Every row gives one point. Two turns around zero, p and q, are shown by what they do to some points. Where does a point land after both, in the order given? Backwards means that the second turn is done in reverse. Each puzzle has new turns, and all numbers are rounded.

Turn p:
[-28  32] => [-42   5]
[25 -5] => [22 13]
[ 14 -40] => [ 37 -20]
[-11  12] => [-16   1]
Turn q:
[11 41] => [39 17]
[ 12 -16] => [ -5 -19]
[-23 -26] => [-35   1]
Where do these land?
q, then p: [ 20 -10] => [ 18 -13]
p, then q: [  6 -43] => [  0 -43]
q, then p: [-5 15] => [-3 16]
p, then q: [-21  37] => [-16  40]

Turn p:
[  7 -10  11  30] => [-20 -17   8  20]
[-26   8 -14  22] => [-23  -3 -30  -1]
[-26 -23  28  22] => [-43 -16  15 -13]
[ 35  34  -3 -29] => [40 36  7 18]
[ 34  31  22 -14] => [17 35 24 26]
[-10 -18 -29 -36] => [ 32 -10 -13 -36]
[-15 -23 -15   5] => [ -4 -25 -11 -16]
Turn q:
[-4 -2 76 22] => [-10 -34  64  30]
[  6  21 -13  16] => [14 26  3  4]
[ 22  -2 -16 -10] => [ 16   1 -10 -22]
[ 10 -11 -18   2] => [ 15  -1 -17  -4]
[-60  -6 -20 -19] => [-52   9 -37  17]
[ 26   3   8 -23] => [  5  -9  11 -32]
[  0  -3 -16  12] => [ 11   8 -13   8]
Where do these land?
q, then p backwards: [-23  26  51   8] => [17 -8 56 20]
p, then q: [-12 -14  -1 -15] => [-10 -10  -3 -19]
q, then p: [-32   2 -22   9] => [-11   1 -37  11]
p, then q: [ 48 -21 -19  20] => [ 44 -32   0  23]
q, then p: [ 19   7  -9 -22] => [ 23  14   5 -15]

Turn p:
[ 24  36  -7   3 -26   4] => [ 28  34 -25   4   6  -7]
[-38 -22 -14  34  17  -3] => [-21 -32  14  37   7  23]
[  5 -19  17 -13 -17 -11] => [  6  -5  10  -8 -27 -17]
[-25  -1 -43  19   9  45] => [ -1  -9 -13  14  16  65]
[ 11 -25  59  -4  27  -2] => [ -6  -7  59 -26   3 -26]
[ 24 -16  11 -15  12 -32] => [ -1 -21   1 -20  -1 -39]
[ -2  48 -22 -24 -22  -1] => [ -5  41 -46  -1  -4   1]
Turn q:
[ 41 -56  24 -51  11 -24] => [ 67 -55 -24 -19  15   7]
[-25  26  31   6  16   3] => [-26  -1  33 -26   6  -7]
[ -9  14  18   9  17 -35] => [-17 -21   8 -13   5 -35]
[-26  11  17  32   3  15] => [-32   2  31  -1 -18   5]
[ 34   1  13 -14  25  -7] => [ 27 -18  12   4  30 -10]
[  1   5 -28  26 -39  20] => [ -4  38  -7  29 -32   8]
[-13  14 -35  -3 -39  22] => [ -7  51 -22   6 -16  14]
[ -2 -16 -39  -4   6   6] => [ -7   2 -31  21   9  19]
Where do these land?
p, then q: [ 23  27 -19  15  13  35] => [ 3  5 18 20 48 14]
p, then q: [ -5   5   1 -39 -24 -15] => [  0  30 -31 -12 -12 -15]
p, then q backwards: [  9 -35  -2 -11 -16 -19] => [  2 -24  22  11 -13 -27]
p, then q backwards: [ -9  39  11  28 -16  45] => [ 22  19 -21  -9 -11  57]
p, then q: [-36  15  -2   4  -1 -38] => [-45  -2  -8   5 -27 -13]
q, then p: [  8 -16 -16   2  27  44] => [11  4 32 -2 27 37]
q, then p: [ -6  20  42  19  15 -31] => [-25 -13  20  -2 -32 -40]
q, then p: [  3 -20  -5 -18 -36 -47] => [ 18 -23 -53  -2 -18 -15]
q, then p: [ 14 -36  -9   0  38  25] => [ 18 -24  34  -8  18  35]

Turn p:
[ 24 -24  -9  -9  -9  15  21   3  -5] => [ 21 -20 -18  -6  -6  18  18 -11  11]
[ 10 -35  -5   8  18 -28  18 -25   9] => [ 11 -30  23   7  -1 -25  20  -6  30]
[ 12  -1  13 -18  -9  23 -13 -11  27] => [ 16  -2  -2 -24   2  13 -33   0  13]
[-34 -17   5 -21  -2 -18  30  18 -32] => [-21   5   9 -17 -30  -2  47 -16 -17]
[  1  32 -19 -11  21  11 -29   3  19] => [ -5  22 -23 -11  25 -18 -25  23   3]
[ -4  34  -5 -10 -21   4  -6  10   8] => [ -3  31 -18   3 -13   5 -20   3  -6]
[ 13   9  21  10  16 -12   0   4 -11] => [ 16   8  20   9  14  -3   9   5 -15]
[  6  34   0  -2 -17  35 -10 -29  10] => [  2  19 -17   0  18  13 -44 -25   8]
[-20 -43  -6  12  -6  20  17  18 -20] => [-26 -34  -4  -5  -7  30  32  -5  -4]
[ -1  18   7  25  12 -31  -2   4  14] => [ -1  16  24  27   2 -16  -1  21   5]
[ -5  -7  -2  15  -3 -21 -26   5 -19] => [-10 -16   6  17  -4 -16  -3  10 -28]
Turn q:
[  1  -5  17   5 -25   7 -16 -15 -18] => [ -8  -1   9   5 -12   3 -19 -16 -30]
[ 17 -16 -11  -7   7   7 -13  50  25] => [ 38 -23  -5 -12  14  14 -16  30  19]
[ -4  -8  12  16  11 -15  -6   4 -13] => [ -6  -5   4   8  21 -19  -6   0  -9]
[-11 -19 -12  -9 -20  28  13  16  -9] => [  4 -12 -15  19 -19  24   2  23 -13]
[-16   5  -6   5   8  -9 -14 -15 -15] => [-23  10  -7  -2  16   0  -1  -9  -9]
[-20  46   2   4   4  -6 -13  28  37] => [ 11  41   9   0  14  10 -25  11  44]
[ -8 -10 -12  -6  -7  17  -8 -13  29] => [-10 -13  -8  -5 -15  24  -8  -8  21]
[  5  40   6 -12   2  26  -2 -15 -23] => [  5  34  19   2  -2  24  20 -18 -19]
[  6 -14   9  42  -1 -18 -13 -18  11] => [ -7 -17  -6   8  10 -28 -24 -33   7]
[ 11 -16 -19 -10 -11 -12   5   2 -16] => [  3  -9 -21 -14  -8  -8   6  11 -19]
[  0  10  17 -15  15 -20  -9  -6 -11] => [-12  11  22 -18  14 -13   5   3  -7]
[ 18 -14  -4 -13  16  -6  76 -19   3] => [  3 -16  -3  10 -35 -32  65   7  16]
Where do these land?
p, then q: [ -8  10 -12  20  20 -37   3  -9 -31] => [-15  12  -5  22  12 -50   7  -3   0]
p, then q backwards: [-11  -3  -2   3   8  44  -7  14   5] => [-19  -7 -25 -16  13   6 -30   2  -1]
p, then q backwards: [ -8  -2 -21  -4 -27  -3   2  -3  17] => [-12  -7 -10   6 -23  -2   9  -9  23]
q, then p: [ 19   4   2 -15 -10  33 -31  12   5] => [ 22 -13 -13 -22  22  23 -16 -11 -15]
p, then q backwards: [  2  -5  18  -9 -25  36  -1  15 -13] => [  7  -1 -20 -16 -15  30 -29  -7  -8]
p, then q: [ -5  20  13  -1  -7 -11   3  10  22] => [ 16  23  13   1  -2   5 -19  -1   3]
p, then q backwards: [ 21 -19   1  -3  -7  31  -3  38   6] => [  4 -16 -33 -26  -2  26  -9  24   0]
q, then p backwards: [ 11  10  -6  12  21 -27  26 -35  -9] => [-17   3 -24 -18  22 -20  24 -17 -25]
q, then p backwards: [-15  -3  -8 -17  33 -42  18 -21 -19] => [-37  -2 -25 -11  45 -10   4   9 -13]
p, then q backwards: [ -7 -13  15  15  -5 -25  -9 -20  17] => [ -2 -11  40   3  -5  -3   4   1  18]
